Each row of a before or after table is a point. The points were changed in one or more steps. Then noise was added and the rows were shuffled. The steps act on how far a point lies along the listed directions, d1 being the first. Write out the steps. A step turns or swaps two directions, mirrors them in a line or flattens them onto one, adds a multiple of one to another, or multiplies one. Angles are multiples of 10 degrees, from the lower direction toward the higher: turns from -170 to 170, lines from 10 to 170 but not 90. Use the fewest steps. Two steps may share a direction if one is a turn and the other turns, adds or multiplies; they go together, in the order done. Otherwise the lowest direction goes first.

Directions:
(1): [44  2]
(2): [-2 44]
Before, 12 rows:
[[  7  23]
 [-19  10]
 [  1   6]
 [ -9  -7]
 [ 11 -19]
 [-17  16]
 [-21   1]
 [ 95 -14]
 [-10 -19]
 [ 54  14]
 [-17 -20]
 [  2 -21]]
After:
[[  5   0]
 [-29 -94]
 [-20  -6]
 [-21  16]
 [ 19  18]
 [ 15  15]
 [ -1 -58]
 [ 25 -18]
 [-17  11]
 [  9  25]
 [-15 -10]
 [ -6   7]]
Steps: turn d1 and d2 by -100 degrees

Directions:
(1): [-41  60   1 -15  -2 -20]
(2): [-27   2 -47   3  12  53]
(3): [ -3   5 -23  63  22 -30]
(4): [-38 -17  26  32 -48  13]
Before:
[[ 29  -3 -47  -2  34  16]
 [-20 -23   8  21 -23  10]
 [ -3  11 -50  19  16  23]
 [-22   6  17   2 -35  -7]
 [-10  47 -57  12  24  11]
 [ 36 -28 -47  13  50  29]
 [  2 -36  19  -6 -27  58]
 [ -8 -12  24 -15 -22  -4]
 [ 32 -20  27  21 -26 -17]]
After (9 x 6):
[[ 17  -5 -27  -1  32  -1]
 [-20 -21 -14  -5 -29  62]
 [-14 -49 -25 -14 -15  98]
 [  5   0  -2  22   9 -34]
 [-12   3 -30 -19 -12  50]
 [-19  33  -4 -36 -30  32]
 [ 12 -19 -42  58  36  29]
 [ 44 -12  -1   1  -2  -8]
 [ 13  23  -9   5  18 -43]]
Steps: add -0.7 times d1 to d2; turn d3 and d4 by -150 degrees
